Each row is a point. Each copy is the shape, with its points in the same order, turned, moved and blurred by noise. Say if it was mirrored as well.
In the rows, zero is written as 128.

Shape (9 x 3):
[[ 87  64 194]
 [ 72 133 239]
 [174 161 142]
 [126 116  92]
 [135 190 160]
 [159 168  97]
 [102  56 127]
 [155 129 130]
 [129 129 101]]
Copy 1:
[[123 169 223]
 [208 175 206]
 [146  83 114]
 [ 87 140 123]
 [183 117 108]
 [123 110  91]
 [ 67 160 194]
 [113 101 143]
 [ 95 128 120]]
Copy 1 is: only turned
Copy 2 (9 x 3):
[[193  49 139]
 [234 106 182]
 [ 96 136 183]
 [ 98 117 106]
 [144 167 184]
 [ 74 156 144]
 [139  59  86]
 [102 117 151]
 [100 133 120]]
Copy 2 is: mirrored

Shape:
[[117 127 116 224]
 [121  86 119 145]
 [ 73 160  78 166]
 [140 173 109  81]
 [159  69 104  48]
 [185 176 150 133]
 [ 65 131 153 151]]
Copy 1, 7 rows:
[[ 98 114 194  67]
 [139  83 148 135]
 [ 47 105 122 100]
 [126 155  69 143]
 [191  77  77 188]
 [158 190 122 108]
 [ 74 123 169 159]]
Copy 1 is: mirrored
Copy 2 (7 x 4):
[[208 104 160 128]
 [159 157 110  97]
 [152  84  97 168]
 [ 74  99 106  98]
 [ 97 182  59  45]
 [102  97 173  64]
 [139 154 136 170]]
Copy 2 is: mirrored
Copy 3:
[[ 80 141  15 131]
 [121 118  72  85]
 [148 158  40 154]
 [147 116 146 165]
 [170  63 158  76]
 [ 71 110 130 170]
 [129 192  85 107]]
Copy 3 is: only turned

Shape (8 x 4):
[[166 162 189 100]
 [106 165 115  87]
 [ 98 112 139 108]
 [157  35  61 108]
 [132 153  70 132]
 [170 115  58 117]
 [109 120  68  82]
 [149  80 206 127]]
Copy 1:
[[ 99 149  59 141]
 [159 169 131 157]
 [147 109 141 147]
 [ 68 110 235 146]
 [135 185 172 105]
 [ 84 170 198 125]
 [138 165 193 165]
 [ 91  59  90 132]]
Copy 1 is: mirrored
Copy 2 (8 x 4):
[[193 171  98 115]
 [158 139 125 183]
 [140 122 174 150]
 [107  16 146 115]
 [ 99 117 101 176]
 [ 94  66  89 151]
 [146  78 134 192]
 [169 147 166  72]]
Copy 2 is: mirrored
Copy 3:
[[205 161 131 145]
 [150  80 141 154]
 [136 106 128 100]
 [ 97 111 239  54]
 [102 105 180 163]
 [108 117 226 136]
 [121  61 184 121]
 [170 183 122  64]]
Copy 3 is: only turned

Shape:
[[114 150 116 167 158 143]
 [ 93  75 191 133 152 111]
 [141  69 174  99 162  93]
 [155 118  74 166 119 202]
 [ 81 137 134 195 135 106]
 [ 82  89 131  99 101 195]
 [165 114  92 208  90 122]
 [ 81 249 109  75 148 153]
 [149 213 129 140 128 163]
 [132 157  94 121 138 152]
 [145 127 107 149 102 192]
 [209 128 122 126 107 103]]
Copy 1 (12 x 6):
[[130 172 104 149 140 125]
 [229 147  86 122 185 147]
 [230 149 123  79 186 117]
 [103 115 149 189 163  83]
 [158 172  53 150 123 119]
 [144  77  91 148 218 136]
 [156 123 121 175  88  61]
 [ 41 158  98  71 159 198]
 [ 89 145 146 132 115 170]
 [107 136 129 118 151 117]
 [119 100 138 174 154 119]
 [166 117 174  98 101  91]]
Copy 1 is: mirrored
Copy 2, 12 rows:
[[113 190 118 136 110 131]
 [128 116 143 168 204 124]
 [134  96 161 138 177 178]
 [ 89 173  37 133  97 169]
 [ 98 163 133 172 123  84]
 [101 135  50  99 199 126]
 [ 97 114  85 174  54 141]
 [157 210 116  22 122  79]
 [173 181  86 100  77 120]
 [112 165  97  94 104 137]
 [115 141  41 130 109 153]
 [146  78 109 117  74 179]]
Copy 2 is: mirrored
Copy 3 (12 x 6):
[[107 151 154 155  83  81]
 [117 116 191  59 116 109]
 [116 123 164  62 167  97]
 [101  73 118 204  99  75]
 [127 139 154 109  41 113]
 [126  75 212 167 133 130]
 [128  90  59 149  68 101]
 [122 233 205 222 129 130]
 [ 76 179 133 194 103 130]
 [121 152 152 182 129  98]
 [ 96  95 129 197 105 125]
 [117 137  68 129 164 123]]
Copy 3 is: mirrored
Copy 4 (12 x 6):
[[159 132  92 174  94 104]
 [170 122 173 100 113  56]
 [157  99 168  73 104 107]
 [144 187 110 183  95 178]
 [133 157  99 163  83  57]
 [132 133 207 186 100 139]
 [107 206  79 126 103 132]
 [122  30  83 242 123 109]
 [140 111  69 199 157 124]
 [133 105 103 178 113 153]
 [139 180 133 177 129 158]
 [104 128  87  93 146 164]]
Copy 4 is: only turned

Shape, 10 rows:
[[105  46  92 134 166 138]
 [ 69  43 115 122 125 105]
 [163  85  59 101 207 120]
 [180  73  95 103 147 143]
 [129 184 165 149 131 174]
 [131 137  68  82 212 105]
 [111  36 127  79 134 133]
 [ 97 165 161 123 130 126]
 [153 132 242 164 164 145]
 [154 148 174 170 149  79]]
Copy 1 (10 x 6):
[[138 187 169 114 142 188]
 [131 133 195 101 174 188]
 [102 195 131 187 100 189]
 [109 155 134 120  69 198]
 [130 115  94  78  97  71]
 [ 84 172 104 195 130 153]
 [ 88 139 178  90 140 210]
 [113  95 129 106 138  85]
 [ 95 140 173  54  67  48]
 [132 116 187 135  72  74]]
Copy 1 is: mirrored
Copy 2, 10 rows:
[[134 110 179  88 117 195]
 [172 132 198  64 103 153]
 [ 85 144 182 164 133 208]
 [135 107 177 168 157 168]
 [ 98  93  74 120 130  77]
 [ 56 170 174 157 100 163]
 [152 103 227 101 142 138]
 [107 134 118  97 119  72]
 [ 95 100  90  63 219  87]
 [124 177  83  98 179 115]]
Copy 2 is: only turned
Copy 3, 10 rows:
[[130 154 111 118 201 168]
 [120 175  80  60 183 147]
 [155  91  70 163 186 181]
 [168  91 115 119 156 168]
 [ 49 127 143 156  80 123]
 [111  92  33 167 165 182]
 [132 122 104  52 178 150]
 [ 55 135  89 117  94 112]
 [ 67  89 163 135 128  38]
 [105 141  86 158 109  53]]
Copy 3 is: mirrored

Shape, 11 rows:
[[105 133 106 134 110 153 149 164]
 [115 155 117 122 170 144 130 147]
 [123   7 118  79  97  50  78 121]
 [102 133 124 138 144 164 168 117]
 [117 140 125  64 120 159 141 119]
 [150 127 130  89 121 144 123 170]
 [209 170 125 118 107 163 141 131]
 [126 106 103 100 113 160 158 134]
 [ 99  98 130 124 102 158 105 123]
 [123 161 186 126 129  80 160 125]
 [127 169  96 120 105 144 139 123]]
Copy 1:
[[133 154 104 162 129 137 135 128]
 [127 105 141 170 134 113 132 129]
 [180 215 205  47 136 103 103 211]
 [ 95 149 138 163 155 122 119 103]
 [120 146 177 161 132 173  93 134]
 [147 121 138 148 130 153 102 171]
 [ 95  91 106 128 102 156  48 159]
 [130 177 139 150 132 133  90 134]
 [155 162 141 113 161 144 104 105]
 [ 58 113 150 117 158 154 152 179]
 [109 129 129 133 100 146 111 117]]
Copy 1 is: mirrored
Copy 2:
[[167 170 125 129 140 122 113  88]
 [116 157  94 132 184 134 114  94]
 [169  25 102 159  71  97  28 144]
 [143 175 115 134 150 138 147 136]
 [178 128 129 123 202 138  94 139]
 [152 122 126  91 167 106  82  99]
 [116 176 173  55 175 151  71 128]
 [182 154 107 108 151 135  96 136]
 [162 137 134 151 144  93  94 136]
 [114  89 163 122 151 163 156 106]
 [148 163 151 128 169 156  88 112]]
Copy 2 is: mirrored
Copy 3, 11 rows:
[[150 156 117 134 127 141 165 147]
 [163 162 161 124 123 138 125 134]
 [200  28  36 124 195 139  99 134]
 [142 151 140 102 117 115 140 176]
 [160 129 109 158  91 101 106 153]
 [149 110 127 172 116 130 139 115]
 [ 76 126 156 180 130  91 132 116]
 [154 124 118 144 126 103 149 170]
 [141 114  97 132 116 157 118 176]
 [125 132 110  66 105  99 125  81]
 [119 168 114 151 134 116 124 144]]
Copy 3 is: mirrored

Shape, 14 rows:
[[108 109 122 171 145 147 125 169]
 [ 77 173 100 200 143 155 142 140]
 [111 176 109 157 147 115 173 164]
 [157  73 173 146 163  95 126   7]
 [134 156  69 144 124 129 109 198]
 [136 129 142  89 172 126 124  10]
 [163 191 140 147 160 121  65 127]
 [137  94 142 109 121  66  77  17]
 [166 143 124 188 122 137 173 159]
 [122 156 109 146 105 153 192 181]
 [129 107 110 136 134 121 121 174]
 [113 131 151 129 139 164 132 220]
 [153 111 151 122  98 148  79  17]
 [147 132  64 161 165 175 148 182]]
Copy 1:
[[114 119 140 161 181 114 149 162]
 [ 83 149 197 154 200 154 123 150]
 [134 138 175 112 222 121 125 117]
 [172  35 150 116  56 171  91 154]
 [106 132 126 150 221 130 176  89]
 [164  79 202  91  54 171 133 114]
 [ 71  87 166 132 137 101 133  63]
 [133  64 114  83  45 188 111 117]
 [158 118 152 173 212 114  96 112]
 [169 173 158 152 220 128 124 117]
 [135 116 114 139 182 111 159 129]
 [137 152 140 152 190  59 167 148]
 [128 108 145 154  28 176 115 108]
 [141 115 175 190 225 128 186 113]]
Copy 1 is: mirrored
Copy 2, 14 rows:
[[172 177 116  93 133 127 127 106]
 [183 167  80 131 136 150 143  46]
 [165 144 111 132 191 156 117  71]
 [ 79 151 196 144  33 195  77 113]
 [170 155  66 132 186 107 109 129]
 [ 76 128 186 202  68 166 132 109]
 [201 144 116 200 116 156  94 144]
 [ 80 146 175 189  43 126  47 116]
 [166 122  92  88 157 186 103 104]
 [161 105  97  85 192 138 134  79]
 [153 160 121 107 155 111 101 131]
 [210 138 138  87 176 106 142 125]
 [107  98 140 169  16 132 101 122]
 [153 165  67 102 177 151 163 135]]
Copy 2 is: mirrored

Shape (15 x 9):
[[154 154  98 178 134  72 100 169  63]
 [119 150 140 163  76 127 154  73  39]
 [152  84 132 185 180  58 185 103 133]
 [ 56 129 198  95  84  64  88  92 147]
 [147 142 114 102 123 122 187 162  78]
 [ 57 121 109  94  70 131  88  69 156]
 [ 96 114 182 100 183 134 162 106 146]
 [183 101 192 108  72 106 120 144 149]
 [101 128 199 149 183 159 110  77 111]
 [ 95 171  93 134 151 103 147  59 132]
 [131 164 158 149 104 162 176  89  97]
 [127 148 125 196 111  75  91 181 133]
 [ 96 162 101 149 149 135 105 139 103]
 [ 77 152 158 145 169 150 120  92  54]
 [176 131 126 104 162  52 116 178 149]]
Copy 1, 15 rows:
[[103 193  62 132  98 153 177 162 185]
 [ 82 174  98 217 103 158 149  79 110]
 [124 160  68 151 159  75  87  90 176]
 [ 27  95 211 174 150 156 103 134 152]
 [114 151 102 108 105 139 184  65 127]
 [100 113 224 181  83 153  97 139 101]
 [ 62 129 147 111 152  63 107  81  98]
 [127  84 119 126 196 175 157 125 116]
 [ 36 176 115 151 155  78 106 144  66]
 [107 207 174 165  95 109 106  95 141]
 [ 88 184 118 154 141 154 133  55  65]
 [ 88 164 100 102 116 184 110 168 175]
 [ 80 184 126 124  71 134 133 142 111]
 [ 19 188 110 174  93 102 141 118  87]
 [135 138 127  70 152 109 164 151 198]]
Copy 1 is: only turned
Copy 2 (15 x 9):
[[ 54 140  93 143 124  91 180 127 161]
 [123 168  64 219 158 122 137 105  98]
 [ 98 233 157  88 146 140 121  85 127]
 [100  94 120 131 163 115  79 117   7]
 [150 161  96 125 113 125 207 140 117]
 [144 103 144 185 157 101  66 182  60]
 [183 138 166 108 143 102 121  71  69]
 [141  95  61  82 124 171 101 109 112]
 [155 130 144 157 147  76  95  29 108]
 [124 191 168 173 100  72 115 137  85]
 [160 165  90 195 115 140 130  80 102]
 [ 39 105 131 129 123 136 137 126 143]
 [104 129 152 173 122  71 148 124 127]
 [140 141 138 193 164  57 150  59  92]
 [ 90 139 108  42  90 102 150 138 123]]
Copy 2 is: only turned

Shape (15 x 9):
[[124 148 139 116 179 163  91 158  80]
 [154 155 160 131 123 149  91 155 124]
 [ 77 191 116 147 203 162  90 143  64]
 [106 118 149 115  94  81 102 106  93]
 [154 120 136 172 119 133 119 141 195]
 [149 100 132 197 111 133 138 129 194]
 [122 121 163 115 104  93 166 155 125]
 [136 117 132 122  90 117 133 131  82]
 [127 106 178 156 144 163 126 138 172]
 [186 122 138 139 160 119 127 136 223]
 [109 204 167 129 171 150 102 127  93]
 [118 137 124  80  80 136 151 108 109]
 [ 87 166 127 108 151 134  97 173  82]
 [169 135 147 137 111 109 159 130 110]
 [157  78 149 171 164 141 126 114 186]]
Copy 1:
[[161 104  97 106  92 172 161 127  67]
 [177  93 116 119 126 127 118 117  88]
 [169 107  91 131 123 206 224 143  79]
 [111 120 135 197 123 150 100 147  92]
 [169 111 139 110 127  84 111 153 168]
 [159 114 120 118 132  85 105 158 197]
 [131 176 134 142 133 138  82 126 109]
 [120 116 121 157 118 167  90 104 118]
 [145 118  96  91 143  91 117 163 126]
 [174 133 144  97  88  42 131 141 149]
 [172 117  96 144 148 150 188 115  60]
 [ 87 127 154 142 143 150 115  86 105]
 [160 122 135 128 118 199 155 137  68]
 [147 145 110 154 115 125  97  89 130]
 [137 115  96 100  99  67 121 170 162]]
Copy 1 is: mirrored
Copy 2, 15 rows:
[[101 132 148 113  93 129 129 179 205]
 [ 95 104 102  96  86 111 144 144 151]
 [ 98 140 144 177 112 132 160 214 229]
 [146  81 143 135 139  66 153 104 172]
 [114 126  57 117 135 139 149 100 122]
 [119 147  45 122 148 134 157  82 118]
 [143 144 136 122 139  63 121 111 122]
 [159 135 136 104 114  65 161 114 174]
 [ 88 133 116  99 148 137 151 117 122]
 [139 116  57 102 127 174  89 116  95]
 [104 102 129 142 120 110 141 222 174]
 [186 121 145  98 122  90 175 133 152]
 [117 132 165 160  71 103 144 160 188]
 [157 135  93  96 135  69 120 135 150]
 [111 129  80 103 173 174 119  91 148]]
Copy 2 is: mirrored
Copy 3, 15 rows:
[[131 107  80 125 144 135  43 114  97]
 [100 114  97 155 134 175 113 112 115]
 [140 149  89 138 121 111   7  64 114]
 [144  73 168 143 117 140 133  84 144]
 [ 71 141 111 128 112 116 169 144 113]
 [ 61 136 113 138 102  86 177 145 110]
 [ 61  74 176 127 129 144 125 117 117]
 [104  63 145 155 129 129 102 132 150]
 [ 80 130 109 135  97 128 138 131  59]
 [ 74 161 103  72 114 136 171 160  97]
 [114 141 103 144 106 174  47  75 121]
 [113 101 199 153 136 158  99 153 143]
 [115 109 129 138 170 128  56  73 119]
 [ 73  81 139 121  98 153 112 140 145]
 [ 94 127  98 107  83  97 163 160  69]]
Copy 3 is: mirrored
